Each row of a before or after table is a point. The points were changed in one or more steps. Then noise was added and the rows were shuffled. The steps act on how far a point lies along the listed directions, d1 being the first. What was done? A step turns or swaps two directions, mirrors them in a line or flattens them onto one, adds a multiple of one to another, or multiplies one. Angles are multiples of 10 degrees, from the lower direction toward the higher: turns from -170 to 170, lines from 10 to 170 but not 90. Use the fewest steps. Two steps may share a direction if one is a turn and the other turns, adds or multiplies; they go together, in the order done. Otherwise the lowest direction goes first.

Directions:
(1): [ 32 -32]
(2): [32 32]
Before (11 x 2):
[[ -4 -26]
 [ 10 -26]
 [-20  12]
 [ 39 -18]
 [-83 -33]
 [-12  -8]
 [  8   3]
 [ 23 -62]
 [ 45  14]
 [-43  34]
 [ 10 -26]]
After (11 x 2):
[[-41 -36]
 [ -6  47]
 [ 27   4]
 [-16 -17]
 [  7 -12]
 [ 66  12]
 [ 26   5]
 [ 17 -87]
 [ 24  -9]
 [ -2   8]
 [ 23  36]]
Steps: turn d1 and d2 by 80 degrees

Directions:
(1): [-34  40 -30   0  48 -13]
(2): [-35   7 -28 -10 -33  54]
(3): [ 42  19 -40 -45 -15 -13]
(4): [-41 -18  21 -53  -9 -29]
(5): [-16 -30 -44  31 -25 -39]
Before (14 x 6):
[[-22  -4 -39   2 -27  20]
 [-38 -45  25 -26 -37 -59]
 [-12 -19 -26  19 -12   4]
 [-12  -9   8  11   0 -25]
 [-23  -1 -14 -35  15   8]
 [-54   9   3  -7  -4  -1]
 [-41 -28   9  17 -33  19]
 [-95   0 -44  -7 -11   1]
 [-67 -13  35 -23  -3 -23]
 [-28   1  56 -47  -1  81]
 [  9  34  -3  -3  36   7]
 [-77  11   2 -12  -1  -2]
 [-29   9   6   1  24 -19]
 [ -6   1  -5  57 -10  -6]]
After (14 x 6):
[[-41  19  -7 -35  -9 -15]
 [ 20  34 -25   1 -11  24]
 [ 39 -13 -16   6  -3  23]
 [-31  32 -33  10  14  29]
 [  1  24   9 -15  13   7]
 [ 29 -14 -13  -7 -19 -31]
 [ 14  40 -53 -24 -30  67]
 [ 33  46 -37  -2  -9  32]
 [-22  -5 -23   6 -30  41]
 [-27  -6  -9 -20  -4  27]
 [  2  54  40   8  37  63]
 [ 20   9 -60  90  29  -5]
 [ 25  21  -4 -22   7   0]
 [ 38  62 -11   5  24  33]]
Steps: turn d1 and d3 by 110 degrees; turn d2 and d5 by -40 degrees; turn d4 and d5 by -140 degrees

Directions:
(1): [  9  40  -8  32  -3  41 -25 -36 -16  60  -5  46]
(2): [ 68 -33  17 -29   1  31  52   1   8   4 -28  32]
(3): [  4  11  41 -18 -13 -12 -29  30   4  49 -63 -42]
(4): [-22  18   5 -12  13 -36   1 -13 -47 -39 -60  49]
Before (12 x 12):
[[-39  41  -6  33   2   2 -45 -12 -19  43  -4 -16]
 [-17  -1 -19  -2   2  -1  -6   2  -1 -29  26  -4]
 [ 25 -22  -2 -12  -1   5  22 -10  18  -6   4  11]
 [ 14 -18  27 -14   3   4  29   7 -10 -14 -16   6]
 [ 10  -1 -13  -1   4  -1  29 -19 -18 -12  28  32]
 [ 20  20  -9  33  -2  40 -17  -7   3  16   7  30]
 [ -6 -19 -60  22  19  26  22 -33   8 -61  94  43]
 [ -3   2  -5   0   5 -13  -2  10  10   1   2 -39]
 [  8  22   5  13  -1  29 -12 -26 -10  29 -40  36]
 [-15   3  11  -4   4 -15 -12   6   0  -1 -11 -21]
 [ 20 -14   9 -15  -3  12  25  -7  15  -2  17  -3]
 [ 15 -24  -5 -14   8  -4  20 -14  10 -20   9   5]]
After (12 x 12):
[[  4  17 -12  21   4  29  -2 -38 -14   4 -14  50]
 [  5 -11  -9 -12   5 -15  35  -8 -13 -29  26  18]
 [ 14 -24   3 -21   8 -10  14  -6  10 -19  -6  -7]
 [  1   9  -1   2   1  -6  -8   6  10  16  -5 -39]
 [-12   9  11   1   3  -8 -17   0  -1  11 -11 -17]
 [-16  -6 -11 -10  -3  -9  -8  13   5 -26  19 -18]
 [-10 -50 -39 -11  17 -11  35   5  23 -96  77  -8]
 [ 10 -12  31 -14   3   4  23   6 -14  -7 -25   7]
 [-37  37 -20  45   5  12 -36 -25 -16  31  26  -4]
 [ 19   7 -20  31   2  37   0  -9   6 -13  27  34]
 [ 21 -16  13 -20  -5   8  26  -4  13  -2   6  -5]
 [ 23 -23   2 -17  -1  -1  22  -5  17  -8  -6   7]]
Steps: turn d1 and d3 by -40 degrees; turn d2 and d4 by 10 degrees

Directions:
(1): [-13 -36 -35  -8 -11 -53 -23  -5  -2  22 -45  21 -20  10 -68 -45   3 -21
   4  25 -58 -14  59  10]
(2): [-54  23 -11 -19   6  37  28 -42  22  27  47  17  30 -29 -31 -22 -64 -41
  -1  20 -23 -44 -31 -19]
(3): [ 16  71 -12 -19  27 -31 -21 -32  12  10  30 -57 -13 -40 -45 -36  45   4
 -27 -44  -7  35 -12   3]
Before (9 x 24):
[[-31  34 -25 -16   4  -9 -15 -41  21  20  21 -14   4 -12 -57 -40  -5 -31
  -10   0 -54   2   5 -10]
 [ -4  12  23   8  15  25  24  -1  -5  -4  17  -7  25  -4  50  35 -16   8
   -2  -7  32  -6 -36 -17]
 [ 23  20   2 -16  13  -8  -8  -5   1 -14   7 -43 -12   1  -3  -9  34  14
  -18 -26   9  31   9  -3]
 [ -7  37  18  -4  18  19  13  -9   5  -1  39 -12  17  -8   3  21   8  -7
  -12 -27  26  16 -25  -2]
 [  5  25  13   8  10  34  19   5   5 -15  28  -5  12  -6  37  20 -10   5
   -7 -10  53  14 -32   3]
 [-28 -28 -16   1 -12   1  13  -8   3   4  -8  38  11   5 -13 -12 -25 -21
    8  35 -26 -27  12  -3]
 [  7  -2  10  15   8   9  -1   4   4   7  -1 -12   3   1  42  24   6   1
   -1  -7  44  21 -29  -7]
 [-29 -14 -15 -12  -4 -14  -3  -1  -7  21 -23   7  -1   1 -32 -28 -16 -19
    0  23 -15 -16  16   7]
 [-13  -6 -20  -8  -1 -38  -7 -12   6  21 -25   8 -20   6 -37 -11  -2   0
   11  -7 -17  -8  30   4]]
After (9 x 24):
[[  3  95   7 -13  26  19 -10 -40  23  -4  65 -65   9 -32  -3  -6  29   1
  -26 -49   5  44 -50 -13]
 [-28  32  -4 -14  11   9  18 -30  18  21  26  -1   5 -17 -13   4 -29  -5
    5 -17   8 -16 -21 -11]
 [ 22  24   5  -1  16 -35 -19   6  -5  -4  -2 -27 -13   4 -20   4  58   8
  -16 -38  11  43  18  14]
 [ 21 -39   7  17  -1 -33  -7  28 -22  -7 -50   5  -8  29  31  24  22  21
    5   3   8   8  28   2]
 [  6 -35 -12  15  -2 -32 -20  10  -2  17 -41   3 -14  15   3  -2  17  -6
    4  10   8  17  18   3]
 [ 29 -18  -7  14  -3 -30 -15  28  -9 -15 -35   1 -22  20   4  -2  31  14
   -3  -3  22  29  34  23]
 [-29  12  11  -8   3  33  20  -1  -3   7  16  -2  19  -8  17   5 -30 -10
   -2  10  26 -14 -32  -4]
 [ 10  42 -19 -32  22 -32 -18 -32  11   6  14 -54 -17 -19 -57 -47  37  -3
  -27 -29 -22  29  19  -2]
 [-18 -27  14  14 -14  47  35  11  -2 -19  10  40  27  15  55  35 -36  -3
   14  29  22 -25 -24  -9]]
Steps: turn d1 and d2 by 110 degrees; multiply d3 by 2

Directions:
(1): [  1  -2  34  -8  -7  46  10  10  -4   3  46  28  31 -30  -5   1  26  14
 -39   9 -73 -52   1  34  -9  10 -65 -47 -21 -46 -13  15 -78  25  22 -51
 -17 -27 -20  -6   4   2 -24 -33  35  31  41  36  -3  11  -6  50  79 -29
 -45 -14  -4 -47  -8 -26 -48   5  26  -2]
(2): [ 10  15   7 -68 -23  14   4  46  -8  39 -45 -22 -16  -2 -21  19   5  66
 -40 -22  12 -11  37  12  -2  -7 -27  12  19 -13 -67  -3  10  -2  -5  37
  22   6  71  27 -56 -13 -21  67   0  42 -24  32  54  -3  41  18 -11 -34
 -34  63 -22  39  22   0 -12   5  61  38]
(3): [ -6   0  -8  10  28 -45  76   0 -16  71   5 -10 -12  13  60  17   3  45
 -23  17  15  -6 -13 -10  26   2   9 -45  -8 -10  10  13 -56 -57 -50 -65
  17  12   0 -12 -29  -4 -55  -7  41  11  -7  -9 -35  12  -6  22 -64  12
  38  10   4  37 -85 -15  31   3  40 -45]
(4): [ 14 -19 -13  87  10  13 -14  29 -69 -31  -4 -67 -40   2  -1 -24 -17  40
  17  26 -15 -53   2 -35  -4 -21   4 -32  75 -31 -16  45  50 -14   8  -2
 -10   2   5  33 -32 -51 -28  10  10 -45 -12   0   3  47 -70  -1  22 -19
  14  25 -11 -60  30  -5   9  26   7 -33]
Before (13 x 64):
[[ -9  -4 -16   8  -2 -16 -21 -12  18 -28 -16  13  -1   3  -1 -11 -12 -21
   29   0  11  26  -4 -14   1  -2  30  16  -1  32  25 -16  44  13  11  30
    0   3  -9  -2  19  10  45  -6 -32 -17  -9 -28   8   1   0 -27  -8  25
   22  -7   9  11  24  10  12   0 -33  12]
 [ -3  11   9 -36  11  -8  49  -4   0  46   4  14  13   4  15  12  12  27
  -42  -7 -22 -17   6   9   8  13 -39 -30 -28 -25 -11  -5 -71 -22 -18 -43
    7   2   2 -15 -13  12 -34   0  27  38  11  18  -4 -11  19  33 -14   8
   -7   4 -10  26 -58 -23 -11  -3  37 -13]
 [ -7  -2  16   8  -1  10   1 -21  27  -1  36  20  20   1   2  -1   9 -19
    5   7 -13  12  -9  10  -6   9 -11  -1 -24  11  14  -7 -24  15   2 -19
   -2  -5 -25 -18  15  11   6 -35   2  14  18   1 -16  -8 -12  14  28   3
   -8 -20   6 -15  -9  -2 -16 -12 -14   8]
 [-10   8   3 -12   9 -31  31 -19  16  22  15   4  14  -6  17   9   8 -13
   -9  18   3  14   7   5  10   9  13   0 -37  16  19 -23 -28 -28 -14 -16
   13   5 -17 -23   4  13  -3 -15   0  11   0  -6 -10   6  11   0 -30  14
   19  -7   8  21 -35   3  20  -1  -2 -13]
 [  8   9   2 -40  -2  -1  15   4   6  28 -11   6  -4  16  -3  10   7  16
  -18   2   8  -1   3   5  -1  10   0   5 -12   2 -12  -6  -9  -7 -21  -1
    0   1  12   5  -5   2 -20  14   5  20  -1   9  -7 -17  20  10 -14 -15
    0   9   1  16  -2 -13   5   2   8  14]
 [  7   0 -16 -10   7  -4  20  19 -13  24 -20 -14 -11   1  11   7   7  25
  -20   0  29 -11  10  -8   2   1   2 -15  11  -1 -22   3   7  -7  -7  -4
   24  11  31   7 -33  -1 -27  25  11  -1 -11   5   6  13   7  12 -22 -10
    4  23  -3  11 -18  -2   7  16  27  -7]
 [  3  -3  -4  -2   7  16  10   7 -10  21  12   4   2  -7  -7  -1   2  11
  -18  15 -17 -20  11   3   9   3 -29 -25   6 -12  -9  13 -28  -4 -11 -24
    0  -6  -7  10 -12 -10 -22 -18   9   9  -2   6   7  13   3  24  15 -13
  -19   2  -4 -10  -3  -9 -15   9  16 -18]
 [-10  11  18  -1  19  -9  49 -23   8  29  27  26  12  -7  37   7   0  -1
  -12  14 -27 -16 -12  15  15  20 -28 -44 -47 -16  23   5 -66 -15 -24 -58
    3  -2 -28 -26  14  23 -22 -42  35  11  13  10 -40  -3   8  28   6  24
    1 -20  11  -6 -69 -17   1  -7  13 -22]
 [  5   5   3   2   1   0  12   5   2  16  13  -1   1  -3   0   3   6  21
  -17   4 -16 -15   8  11  -5   1 -10  -3   0  -6 -10   4 -20  -4  -1  -5
   -9   5   2   4 -15  -4 -19   3  13  27   6 -14   5  -6   5  16   3  -7
   -2   6   0  -1  -9   5  -9   9  17   0]
 [-11   4 -17  40  20 -35  16 -11 -15  -8   5 -11 -14  15  34  -1 -10   0
   20  20  26  13 -13 -23   7  -5  26  -8   8   2  33   2  14 -11 -30 -24
    5  10 -13  -1  -2   2 -14  -4   9 -26  -1 -17 -17  14 -19  -8 -37  22
   39  -3   6   5 -16   0  40  -4  -8 -24]
 [  1  10  -2 -32   8 -25 -13 -34  31  -9  14  27  37   2  10  -1   5 -41
   15  -3  17  33  -7   9 -20   2  11  21 -34  25  14 -26  -7   6   4   4
   -9   9 -25 -12  20  16  32 -17 -14  11  11  -7 -12 -35  25 -27  -5  23
    0 -27  19  27 -19  13   0 -15 -32   8]
 [  5   7  22 -49 -12  26 -10  25  13   2 -11  -9   5  -8 -33  12  10  18
  -24 -19 -14 -10  29  22 -13   0 -30  10   2  -3 -38 -10  -2  37  14  31
   -4 -11  32  22 -16  -1   9  26   1  25   3  25  44   4  26  21  24 -25
  -46  27 -14  -4  26  -5 -18   3  30  35]
 [ -3  21  -3 -64 -15 -23  15  13  30  49 -30  22   6   4  -3  16  -1  18
  -32 -14  34  34   0  26  17  30  -2  12 -18  10 -35 -20 -16  -6 -21  26
   14  16  26   9  -9  12  -8  27  -6  36 -13   6  21 -32  52  17 -41   5
   -6  22  -1  62 -28   7   5 -10  30  21]]
After (13 x 64):
[[  9   9  -4 -37  -7   2 -13   0  13   3 -22   3  -8  20 -20   3  -1  -5
    1  -5  19  13   5  -1  -6   8  14  28  -6  19  -7 -14  27   5  -8  32
   -3   4  13   9   6   4   5  20 -17   6  -8   2   3 -24  21 -10 -12 -10
    0   5   2  13  26  -3   7  -2 -14  28]
 [  0  -4  13  -3  -2  23 -34 -10  24 -46  15   7  14  -8 -33  -6   3 -43
   14  -8 -19   5   5  12 -17   1  -5  19  -6  13  10 -13  14  52  28  28
  -23 -14 -17   7  31  10  42 -16 -15 -12  17   0  15   0  -2  -4  40   1
  -25 -19   0 -36  35   2 -13  -2 -27  22]
 [  3  18   3 -62 -12   6   2   8   9  15 -31   0   4   7 -27   6   3  16
  -26 -28   2   3  27   7  -5   5 -28  20  -8  -5 -35 -20  -3   2   2  28
    9   7  35   4 -15   9   3  40 -12  34  -8  19  38 -22  39   6 -10  -1
  -25  24 -18  36   5  -2 -16  -5  21  29]
 [ -1  14 -29 -29  20 -71   9 -36  27  18 -21   2   9  27  32   7 -11 -29
   30  -5  73  65  -9 -17  -5  -5  58  40 -20  53  19 -32  27 -33 -31  20
   11  34  -4 -10   1  13  27  11 -23  -3 -21 -32 -16 -38  32 -52 -84  44
   40  -9  22  77 -42  26  45 -16 -27  -2]
 [ 10   0  -8 -15  -9  27 -17  21  -6 -11 -14  -3  -1 -11 -21  -1  10   4
  -16  -8  10 -17  17   2 -12   2 -13  -1  12  -4 -30  -1  23  25  22  21
   12  -1  27  12 -17   2  -4  24  -5  -1   0  16  25   8  10   8  23 -20
  -23  15  -5 -16  23   2 -17  15  11  15]
 [ -6  15  -7 -39  -2 -39  20  -3  17  30 -23 -16  -5   5   4  15  -2   4
   -9   4  36  33  23  -4  11   1  28  30 -18  31  -5 -33  14 -33 -20  27
   25  16  21  -8 -18   7   3  28 -20  13 -26  -6  19   0  31 -15 -61  11
   19  25   1  54 -15  16  33   1   8   9]
 [-13  -7 -22  20  15 -43  12 -17  13   0 -14   7  -9  13  29  -5 -14  -9
   27   8  24  31 -13 -24  15  -1  43   1  -5  32  37 -12  28 -16 -13   5
    9  11 -14  -9   9   9  27 -11 -16 -20 -16 -38 -11   5  -4 -24 -45  37
   47  -5  13  28 -15   6  32   0 -24  -9]
 [ -8   2   5   3   7 -16  23 -16  23  26  17   4   4  15  18   7   3   2
    2   6  16  22  -7  -1   5   5   7   1 -16  20   9  -7 -17 -10 -22 -16
   12   8  -7 -14  -5   7  -8 -17   5  14   1  -6 -18  -9  -6   9 -16  10
   11  -3   4  16 -29   1   6 -12   2   1]
 [ -2  22  13 -50   1  -9  39   7   6  48 -23   1 -10   0  16  18  -6  37
  -24  -8   6  -5  18  13  14  10 -25 -12 -25  -8 -23  -5 -22 -18 -28  -5
   23  10  31  -2 -25  13 -22  20  18  30 -18  21   5 -11  42  19 -21   8
  -13  30  -4  36 -40  -5   6  -5  42  13]
 [  6   8   6  -1  -6  11  -5   5   7   1  11   0   5  -6 -13   0   6  13
  -14   0 -19 -15  12  14 -11   2 -14   7   2  -4 -12   1  -9   8  10  10
  -10   2   4   7 -12  -4 -10   7   4  26   7 -11  13  -8   7  12  18 -11
  -13   4  -1  -8  10   8 -17   7   9  11]
 [  5  -2   2  -9  -1  32  -3  12  -9  10  14   8   7 -14 -20  -2   6   9
  -22  11 -28 -26  17  11   2   4 -43 -22   6 -17 -18  11 -27  11   1 -15
   -4 -11  -5  12 -12  -9 -17 -17   7  14   3  16  15  11   5  29  37 -22
  -36   3  -7 -20  13  -9 -28  10  16  -9]
 [ -3  20 -24 -51 -23 -30 -40  -3  44  -6 -56  13  -8  16 -34   0 -23 -33
   20 -25  74  78   1   5   7  23  44  71   0  52 -20 -39  71  12  -5  97
   10  27  27  15  18  16  47  42 -57   0 -33 -22  35 -47  51 -37 -56  26
   10  14   2  67  27  35  22 -17 -24  42]
 [ -7  12  -5   1   8 -18  24  17 -21  15  -8 -17 -17   8  25  10  -1  40
  -11  11  17  -4   6  -8   4  -7  -3 -14  14 -16  -7   4   1  -7 -28 -18
   14   7  20  11 -33  -4 -34  24  19   4  -5   8  12  17   1  13 -26  -2
   12  26  -6  16  -8  -6  23   0  30  -5]]
Steps: add 1.5 times d4 to d1; turn d2 and d3 by -80 degrees

Directions:
(1): [-24 -50  -5 -77  -9   7   4 -33  27  16  74  37 -15  36  30 -38  10  62
 -36  13 -15  69 -21 -19 -26   7  19 -14  44   9 -64 -37 -18   0  -1 -22
 -17 -13 -16  -4  -4   5 -47   5 -50  43 -61 -21 -20  26  21  41 -25 -42
  29  16 -26  16 -40  -7  36 -12 -27  12]
(2): [  6  -5  -6   6  43   3  15  16   2  -2  41 -17  15  26  34  57  -3 -23
 -42 -10   6  15 -20  40  33  13  68  29   7 -47   6   7  27 -69   1  12
 -48 -20 -34  31 -44  19 -43  -3  79  19  -5 -19  28   9 -10 -40   4  27
  61  39  75 -30 -43 -14  13  30 -28 -45]
(3): [ -7  16 -36  20  37 -45 -16 -12 -78  -9  14 -74  19  -5 -30  19 -10  17
 -12  24  36  36 -17  10  69  77 -60 -34  18 -22 -32 -19   5  -9   6   5
  -2 -23 -54  18  24  19 -17 -18 -34  16 -18  29 -75   3 -18   5  21  53
  30 -36 -11  31  43 -14  24 -26  26   0]
(4): [-31  54   9  40  24 -34  26 -43 -52   0 -58  39  11  32  14  -7   2 -52
  31  11 -12  49 -55  17 -11  15   1 -10  13 -32 -23  -6 -51  -1 -53  29
 -64  -7  56   5 -15  32   4 -69 -23   0 -31 -16  67  -7  22  41 -37 -21
  -9  37  21   7  21  -9 -30 -16  33  21]
Before (10 x 64):
[[-18   8  13 -21  18   3  17 -19  16  -6 -20  49   5  37  39  14   3 -15
    8 -10 -28   2  -9  31 -31 -25  54   7  11 -19  14  16 -16 -37 -22  14
  -37   0  34   3 -34   6   3 -27  21   2 -18 -25  79  -8  10   1 -14 -30
    5  48  38 -24 -10  -3 -27  18   9   0]
 [ 11   4  23   0 -51   0   1   2  25 -15 -37  41  -2 -35 -34 -45  13  14
   45 -19   3 -37  51 -49 -45 -26 -44  -8 -27  48  29  15 -12  70   6 -19
   58  36  23 -22  44 -29  43  23 -34 -38  32   3 -10 -15   4  11  -1 -34
  -67 -20 -53   5  40  31 -27 -12  20  33]
 [-25 -34   5 -54  19   8  13 -44  39  20  53  59 -11  61  57  -4  33  26
  -25  -3 -26  85 -63  10 -25   7  50   3  52 -28 -55 -31 -17 -26 -29  -4
  -60 -29  12   3 -20  22 -58 -16  -5  45 -72 -48  50  32  24  46 -42 -52
   43  55  17  -2 -50  10  18   6 -34 -10]
 [ 12  -4  21   0 -12  28  -3  10  16 -10  22  23 -13   5  18  18  -4  -5
  -11 -13 -18 -22   6  -6  -8 -34  28  13  -9  -1  33  14 -10 -26  14   7
    3  -9  -7  -6 -32   3   1  15  32  -6  27  -2  24  10   3 -10  11   0
   10  18  20 -32 -36  -4  -4  25 -32  -6]
 [ 15  16  11   9  -5  24  -5   1  23  14  -3  22  -8   8  17   6  -5 -14
   15   0  -9   4  14   5 -11 -10  28   4  -8   1  16  -2  -4  -7  -6  -1
  -10   4  12   0  -6  -9   5   8  38   0  23 -14  18 -25  -2 -17  -4  -1
  -13   9   5  -4   2   2 -17  10  -3   8]
 [ 11   4  10  14   7  29   2  28  28  -9 -15  -2  15  -3  10  39  16 -23
    8 -16  -1 -41  13  11 -14 -40  57  24 -31 -10  37  22  17 -26   6  23
  -15  -3   9   2 -25  15  -6  13  73 -14  29  -4  37 -10  -8 -19   1   3
   -4  27  30 -41 -19   4 -12  28 -15 -36]
 [  6   4   1  13  24   3 -11  20  -2   2  16 -45   4  -2  -9  11 -19 -12
    3 -14   5 -21  10  14  22   0  20  17 -11 -25  22  31  31 -16  19  22
   -7  -5 -28  15  -3  12  -5  -8  53   2  14   0 -11   4  -9 -35   1  32
   30   5  30 -10  -2 -19  -4  27  -4 -23]
 [ 30 -18  10  13  13  13   4  11  16   3   1   1   6   5  20  32   4 -14
  -14 -12  -9 -24  11  22  -9 -24  41  29   3  -5  22  24  23 -27   4  16
   -2  11  -6   3  -8  -4 -14  27  48 -11  10 -16  21  -3 -14 -37  -4   5
   -3   2  39 -25 -28   7  -2  43 -14 -19]
 [-35  34   8  19  30 -19  25 -61 -51 -14 -18  15   7  39  17 -19   8  -7
   -9  15  -6  65 -60  31 -12  18  -1 -25  38 -32 -54 -24 -62  -7 -47  22
  -53 -10  19   9 -19  24 -41 -55 -19  39 -39 -14  25  -5  32  49 -31 -19
   30  39   5  12   0  -8  -9 -21   0  19]
 [-11  20   7  17   9  -9  20   3  -2 -10  -5   3  21  21  19  22  -4 -24
   -5  -1   1   4 -13  10  16  -2  34  16 -12 -25  15  -8  -3 -28 -15  10
  -32 -10  11  11 -26  17 -11 -19  48  -3 -11 -12  54   0  14 -14 -12  -2
   23  30  39   3 -25  -7   3  10  -1 -19]]
After (10 x 64):
[[  6  17   4   8  15   1  -4  12   3 -17 -39  -3  10  -1   4  33  -4 -19
   18 -14  -7 -51  25  30   1 -17  17   6 -16  -8  50  32  12 -28   2  12
    7   8  11   3 -12  -8  30  -5  37 -20  25   3  39 -20 -13 -31  20  12
  -10   8  29 -23  21   3 -30  20  19  -7]
 [  1  19   0  25   8  -9   9  18  -7 -13  -7 -25  23   3   1  30  -7 -18
   -4  -2  13 -19   4   8  32   4  15  14 -23 -19  29  -3  13 -24  -1   7
   -9  -8  -7  11 -13   9  -1  -5  53 -12   7   3  26  -4   1 -29   6  19
   20   9  31   5 -12  -5   7  10   2 -24]
 [ -3 -10  19 -12  -1  28  14 -16  24 -11  14  14  -8  14  20 -13   9  15
  -27  -8 -12   0  -9  20 -30 -31  32   4  14  -1 -10  -4 -20  -9  -8   2
   -5   6   1   0 -22 -10 -34   7  30  27   2 -14  15  -3  19   5  -8 -21
   26  29   5 -14 -36   4  -1   7 -38  -4]
 [ -4  10  -5  15  33 -11 -10   6 -23   2  17 -47   8   7  -9   7 -19 -10
    2  -6   7   2  -5  15  29  18   9   6   0 -33   4  21  20 -16  11  26
  -19 -11 -30  18  -1  22 -12 -23  34  10  -1   0 -16   6  -6 -21  -4  33
   35   5  27   0   6 -24   0  17   3 -16]
 [ -3  11   9   1 -36 -24  -1 -17 -12 -16 -30  25   4 -28 -42 -50  11  25
   43  -5  14  -2  33 -48 -24   9 -71 -29 -10  38   0  -1 -25  71  -2 -17
   47  25  10 -16  55 -16  32   4 -67 -26   9  11 -35 -11   4  31  -2 -24
  -55 -29 -64  24  58  24 -17 -29  35  42]
 [  9  32  -8  49  25  -3 -10  24 -30 -18 -39 -49  28 -19 -22  48   9 -31
   21  -2  22 -37   8  15  27   3   3   1 -32 -20  32  19  15 -18   5  32
   -7 -10  -7   8  -3  23   6  -5  48 -19  33  22  -2 -17 -20 -14  17  40
   -6  -3  17 -20  28   1 -12   9  15 -29]
 [ 17  28   2  26   2  11 -12   4  -3   9 -14  -4  -2  -2   1  12  -9 -16
   22   5   4  -1  17   7  10   8   1  -5 -12  -1  19  -1  -1  -3  -4   2
   -1   3   2   3   6  -7  12   4  30  -4  30   0  -4 -30 -10 -20   7  19
  -16  -9  -1   5  24   1 -17   3  11  10]
 [ 17 -19  33  -9  -8  47   9  15  89  11  -5  57 -13  15  43  23  30 -25
    6 -38 -32 -31  -7  14 -43 -61  73  46  -9  -8  41  22  18 -19  -9   1
  -15   4  43  -9 -27 -10  -1  21  79  -9  14 -41  95   8   8 -15 -17 -39
   -3  49  41 -42 -50  30 -21  42 -40 -32]
 [ 14  26  15  37  -1   7  -8  11 -24 -18 -13  -3  -3  -8  -4  27 -10 -26
    8  -7  -5 -31   3   0  15 -14  -4   4 -19  -9  43  20 -13 -20   9  19
    5  -8  -5  -3 -20   9  18  -1  26 -19  40  14  15  -1  -5 -13  20  23
   -2   3  18 -24   0  -5 -16  16  -6  -1]
 [ 27  10   1  44  27 -11  -1   6 -28  -4 -28 -27  17  -6  -1  39  -1 -30
    2  -4   4 -23   5  28  17   1   5  15  -1 -14  23  25  17 -20  -2  26
   -3   7  -8   7   6   5  -1   8  34 -19  15   0   5 -11 -22 -34   3  28
   -9 -15  35 -12   8   5  -9  31  11 -13]]
Steps: turn d1 and d3 by -70 degrees; turn d1 and d2 by 20 degrees; multiply d4 by 0
